Every row gives one point. To make a cloud, some directions were put in groups of two or more. Within a group, all points are equally far from the middle, so they leave a hole (a ring in 2 directions, a hollow ball in 3). The other directions are filled evenly. Then the cloud was stretched, turned, moved and blurred a little. How many holes are there, and how many directions does each take, smallest first?

Cloud (15 x 2)
[[-6.6 -3.1]
 [-5.8 -1.8]
 [-3.3 -3.4]
 [ 3.4  0.0]
 [-5.1 -0.5]
 [-0.4  0.7]
 [ 6.9  1.6]
 [-4.3 -3.1]
 [-1.2  4.7]
 [ 1.6 -0.4]
 [ 5.7  1.8]
 [ 1.3  4.0]
 [ 3.9  0.3]
 [-4.4  1.1]
 [ 1.6 -0.4]]
Holes: 0

Cloud (28 x 4)
[[-0.6  0.3  4.6  2.6]
 [ 3.8 -2.7 -3.7 -0.7]
 [-0.2  4.7 -2.2  2.3]
 [ 5.2  3.6  2.2  3.2]
 [-2.8 -1.0 -1.5  4.6]
 [ 5.1 -6.1 -3.1 -1.1]
 [-2.9 -2.0 -4.9  0.8]
 [-6.2 -5.3  0.5  1.4]
 [ 0.0  1.4  2.7  3.9]
 [ 2.9 -5.4  3.0  4.1]
 [-1.0 -4.2 -6.4 -0.7]
 [-5.3  0.0  0.0 -1.8]
 [ 8.5  2.6 -0.6  0.0]
 [-2.9 -2.8  1.0  3.0]
 [ 0.7 -7.2  2.5  1.2]
 [-3.4  1.1  0.5  0.1]
 [ 3.8  0.1  3.7  2.6]
 [-1.8 -0.8 -2.1 -2.8]
 [-4.9  0.7  0.1  1.6]
 [ 5.5 -0.2 -0.8  2.8]
 [ 5.7  3.1 -1.4 -0.5]
 [ 4.9  0.7  1.0  3.6]
 [-7.6 -2.5  0.6 -0.2]
 [ 7.0  4.7 -1.1  0.2]
 [ 6.9  5.3 -1.2  4.2]
 [ 5.7  3.6 -2.0  0.4]
 [-2.7 -3.7  0.9  3.0]
 [-4.2 -2.5 -4.8  3.9]]
Holes: 0

Cloud (55 x 6)
[[ 1.9  2.6  0.3 -8.0 -1.2  4.5]
 [ 6.1  0.4 -0.2  1.7 -1.8  3.2]
 [-1.7 -1.9  5.0 -1.3 -2.9  2.5]
 [ 4.2  3.0 -2.1  2.2 -5.6  1.4]
 [-4.5  0.0  3.8 -5.0 -2.8  0.4]
 [ 0.6  1.2  2.1 -5.7 -5.0  6.2]
 [-4.2 -4.7  2.4 -4.4 -0.5 -2.9]
 [-1.8 -2.1 -2.9  2.5  2.8 -4.7]
 [ 3.1  6.1 -2.1 -1.2  4.9  1.4]
 [ 1.0  5.0 -2.5 -4.8  5.8 -4.0]
 [-2.6  5.2 -2.1 -1.0  3.4 -7.3]
 [ 4.3 -2.9 -0.7  0.3  1.1  2.7]
 [ 0.0  2.5  1.9 -3.3 -1.6 -6.7]
 [-0.2  2.0  0.2 -2.2  8.1  0.4]
 [ 1.7  2.1 -1.3 -0.9 -7.5 -0.6]
 [ 0.8  1.0 -6.7 -0.9  0.3 -5.3]
 [ 1.0 -2.9 -4.4 -5.0 -2.7  3.6]
 [ 3.3  2.3  1.0  0.3 -5.2 -1.7]
 [ 1.2 -2.4  2.9 -5.2  2.2  4.8]
 [ 2.6  1.3 -1.2 -3.7 -7.4  5.3]
 [ 1.0 -3.8  0.2 -5.5 -0.7  4.8]
 [-4.1 -3.7  2.2 -3.3 -3.7 -1.0]
 [ 2.9  2.0 -1.0  4.3 -3.8  1.0]
 [-3.9  6.8 -0.8 -3.6 -1.6 -1.9]
 [ 5.1 -2.4 -1.0  0.1  1.5  0.8]
 [ 2.4  2.7  4.8 -0.1 -1.0 -1.3]
 [ 3.3  1.4  4.0  0.7 -2.2 -0.1]
 [-6.1  3.5 -4.2 -2.7 -1.8 -2.3]
 [-6.7 -1.6 -3.5 -1.1  0.8 -1.2]
 [ 0.2 -0.2 -1.0 -6.2 -0.5 -6.8]
 [-4.0  1.0 -2.0  1.0 -4.5  5.9]
 [ 0.4  7.4 -0.3 -5.4 -1.3  4.5]
 [ 0.6  3.9 -6.6 -2.4  3.1 -3.2]
 [ 0.5  2.1  1.0 -3.1  8.4 -4.2]
 [ 0.1 -3.4 -3.4  0.7  3.2  0.6]
 [-4.1 -4.8  1.3 -2.9 -2.9 -1.9]
 [-4.1 -1.8 -3.3 -1.7 -6.0 -1.0]
 [-5.8  1.0  4.3 -4.1  0.0  0.5]
 [ 5.7  0.4 -4.4 -2.6 -1.9  0.2]
 [-3.1 -2.4 -1.1  3.4 -0.3 -2.9]
 [-2.1 -2.0 -6.5 -3.7 -0.8  1.7]
 [-3.4  5.1 -3.6 -1.3 -4.8  4.6]
 [ 1.5  6.8 -3.2 -5.5  2.0  2.7]
 [ 3.8 -2.0 -2.8  1.4  1.9  1.8]
 [ 4.7 -2.3  1.3 -1.9  3.0 -0.1]
 [-3.9  1.8 -1.7 -8.2  3.6 -1.3]
 [ 1.0  5.2  1.0  1.0  3.5  4.7]
 [ 3.6  1.1  0.2  3.6 -3.8  1.7]
 [-6.2  0.7 -0.3  1.3  2.7 -2.0]
 [-5.2  2.2  1.5  0.9  4.4 -3.7]
 [-0.6 -3.8  0.6 -7.2  1.1  1.8]
 [-4.7 -3.2 -3.8 -2.2 -3.7 -1.7]
 [ 2.9  8.3 -0.6 -2.6  1.5  2.5]
 [ 1.9  1.4 -7.4 -3.3 -2.3  2.8]
 [ 1.1  0.4  3.6  0.4 -1.2 -5.2]]
Holes: 3 (2, 2, 2)

Cloud (86 x 8)
[[ 0.1  4.5  2.5  4.5  5.6  1.5  3.0  0.3]
 [-2.6  1.2 -3.5  2.1  4.5  5.0  1.8 -6.0]
 [-1.2 -2.1  4.6 -0.5 -1.2  0.6 -5.3  1.4]
 [ 1.2  2.0 -5.0  1.7  3.5 -1.7  1.4  1.9]
 [ 6.3  0.2  4.6 -2.9  2.3  2.6  2.0 -6.7]
 [ 2.9  0.1  3.3 -2.4 -1.4  7.1 -1.0 -7.9]
 [-5.1  3.6 -2.5  2.9  2.9 -2.5  1.1  0.9]
 [-3.4  4.3 -0.1  3.0  7.3  1.9  1.7 -2.2]
 [-1.0  4.3 -0.3  0.9  2.6 -3.2  5.0  0.8]
 [ 5.8  5.0 -0.6 -4.7  2.9  5.0  2.0 -3.4]
 [-0.3 -2.3 -2.2 -0.5  1.7  1.8 -3.0  4.5]
 [ 3.0  2.6  6.5  2.9  1.6  4.3  4.1 -1.4]
 [ 1.3 -1.5  0.4 -5.6 -4.0  4.8 -1.2  2.2]
 [-2.4 -5.3  0.8  0.5  0.9  6.7 -0.5 -0.8]
 [ 4.9  0.4 -0.2 -0.1  8.0  0.9 -1.3 -2.5]
 [-1.8 -1.3  1.5  3.8 -6.6 -1.6  1.5 -1.1]
 [-0.2  3.9 -2.2  3.1  1.9 -2.6  5.1 -3.8]
 [-3.5  6.3  4.6 -1.5 -0.4  5.0 -1.3 -3.4]
 [ 4.4 -0.8  2.5 -2.7  3.9  8.8 -3.0 -5.2]
 [-0.5 -3.9 -0.4 -1.6 -4.9 -1.1  2.4 -5.6]
 [ 0.7 -0.6  1.0 -6.0 -4.2  4.8 -2.8  1.5]
 [-2.3  1.8 -2.5  1.8  3.4  7.6  1.4  0.0]
 [-6.2  5.0 -3.7 -1.3 -0.3 -4.6 -2.8 -0.4]
 [-1.2  2.7 -6.3 -2.4 -1.5  2.0  3.3 -3.5]
 [-6.6  3.9 -0.9 -0.3 -1.2 -0.9 -2.5  2.8]
 [ 3.6  6.6  1.9  2.0 -4.1  1.5 -1.9  0.8]
 [-2.4  0.5  3.6 -3.8  5.2 -1.4 -3.2 -2.3]
 [ 0.6  7.1  0.2  1.1  7.6  4.8 -0.6 -1.2]
 [-0.2  3.7 -6.2  1.8  2.6 -2.5 -0.2 -0.5]
 [ 2.6  6.1  3.6 -6.2  1.7  0.1  1.7 -1.6]
 [-3.1  3.5  4.4  3.2 -2.4  3.4 -3.9 -1.4]
 [-0.3  2.2  0.3 -4.4 -3.1 -6.5  0.6  0.1]
 [-4.2  5.0  1.3 -3.4  4.3  3.1  0.6  1.4]
 [-1.2 -4.8 -2.9  2.3  2.4  3.7 -1.1 -3.3]
 [ 1.0 -0.2  3.8 -0.5 -0.4 -4.6  1.0 -5.4]
 [ 4.8  0.4  4.2 -0.2  2.1  4.0 -4.7  2.8]
 [-3.5  5.4 -3.8  2.5 -3.1  0.3 -3.6 -4.8]
 [ 1.8  6.0 -2.9  4.1  5.3  4.0 -0.3 -3.3]
 [ 5.9 -0.4  8.2  0.1  0.4  4.5  1.2 -2.6]
 [-0.1  2.6 -2.2 -2.9  8.9  1.9 -0.5 -0.2]
 [-1.7  6.8 -3.2 -2.5 -1.2  2.8 -0.9 -6.5]
 [ 4.1 -2.0  8.1 -0.1  0.5  2.8  1.5  0.0]
 [-2.5  0.5 -3.2  5.6 -2.6 -2.1  1.9 -1.3]
 [ 0.9  3.1 -4.8  3.0  0.4 -1.7  4.4 -1.6]
 [-3.0 -1.4 -2.5  5.0  3.6  2.6  1.1 -2.5]
 [-2.6  7.2  2.3  0.5  3.6 -3.0 -0.8  1.5]
 [-5.9  3.7 -0.4  1.4 -0.4  0.2 -1.7  3.1]
 [ 3.7  4.2  3.2 -5.2  4.5  0.1  3.4 -0.4]
 [-5.5 -2.8  1.5 -2.5 -4.1  0.3  1.7 -4.3]
 [-1.6 -4.6 -3.2 -4.3  3.2  2.4  0.3 -1.8]
 [ 4.7  0.1 -3.9 -2.3 -4.4  3.0  1.2  0.6]
 [ 0.7 -1.2 -3.2 -4.5  2.2  5.7  1.9  2.0]
 [ 2.9  1.8  6.4 -0.2  0.4 -1.0  1.6 -6.3]
 [ 0.5 -6.0  0.9 -4.3 -1.6  3.5  2.0  0.7]
 [ 1.9 -1.0 -5.2 -4.9  3.5  4.3  1.0 -2.2]
 [ 5.7 -3.5  0.8  0.0 -5.5  1.4 -1.7 -0.9]
 [ 2.2  1.8 -1.1 -2.7  4.0 -4.0  3.7  0.3]
 [ 0.3  2.3 -1.4 -5.6  1.5  0.8 -4.5 -4.9]
 [-5.3  0.7 -2.1 -5.4  1.3 -2.4 -2.2  0.7]
 [ 3.7  3.1 -2.2  0.9 -1.2  7.1  3.9 -5.2]
 [-0.8 -0.3  4.3 -0.8 -7.9  1.6  0.6 -4.4]
 [ 5.8 -2.0 -1.8  1.7  0.1  1.1 -3.1 -3.1]
 [ 4.0 -1.6 -0.9  1.2  4.6 -1.5 -0.2 -4.2]
 [-4.1  4.3 -1.2  3.2 -1.9 -1.9 -2.9 -6.2]
 [-0.4  4.0  0.7 -2.2  2.5  8.1  0.0  1.8]
 [ 3.7  1.7 -0.4  1.4  0.8  8.7  5.0 -4.1]
 [-0.3  2.8  2.4 -0.6  2.6 -0.8 -2.1  5.3]
 [-5.3 -0.1  5.1 -2.2 -1.1  1.0 -3.2 -4.0]
 [-2.1  0.2  2.8  0.9  8.3  3.9  0.9 -4.8]
 [-3.7 -1.6  2.4 -3.9 -4.8  0.6 -1.5 -6.1]
 [ 6.0 -3.6  0.4 -3.9  5.3  6.4  4.0 -2.0]
 [-2.6 -0.5  5.5 -2.5  4.9  0.3 -2.9 -1.5]
 [-4.2  6.1 -5.1 -1.5  1.4 -1.1 -1.7 -4.3]
 [ 2.2  0.6  2.7 -5.6  4.2  0.1  4.1  1.3]
 [ 2.5  1.8 -4.0  3.1 -2.6  1.1  0.4  3.1]
 [ 2.4 -2.2  3.7 -0.4  5.0  2.4  6.4 -4.3]
 [-0.2  4.8 -2.9 -3.7  7.3  4.2  1.7 -2.3]
 [ 6.8 -0.4  6.1 -4.5  2.4  6.6  0.9 -3.5]
 [-1.6  3.3 -2.8  4.1  2.3 -3.0  4.0 -1.7]
 [-3.3  3.0  1.1  0.3  5.2  6.8  2.4 -0.8]
 [-2.3  2.4 -2.9  0.2 -1.3  6.5 -1.9  2.1]
 [ 0.4 -1.0 -0.8  1.7  0.7 10.5  1.6 -3.7]
 [ 2.7 -1.4  2.5 -1.6  4.3  1.6  5.4 -6.9]
 [ 5.3 -2.7  4.9 -2.0  0.3  2.8  1.2  3.3]
 [ 2.6 -3.4  4.8  0.0 -4.2  6.8  1.9 -1.7]
 [ 6.1  2.5 -2.3 -0.2  3.5 -0.7 -2.0 -2.4]]
Holes: 3 (2, 2, 4)
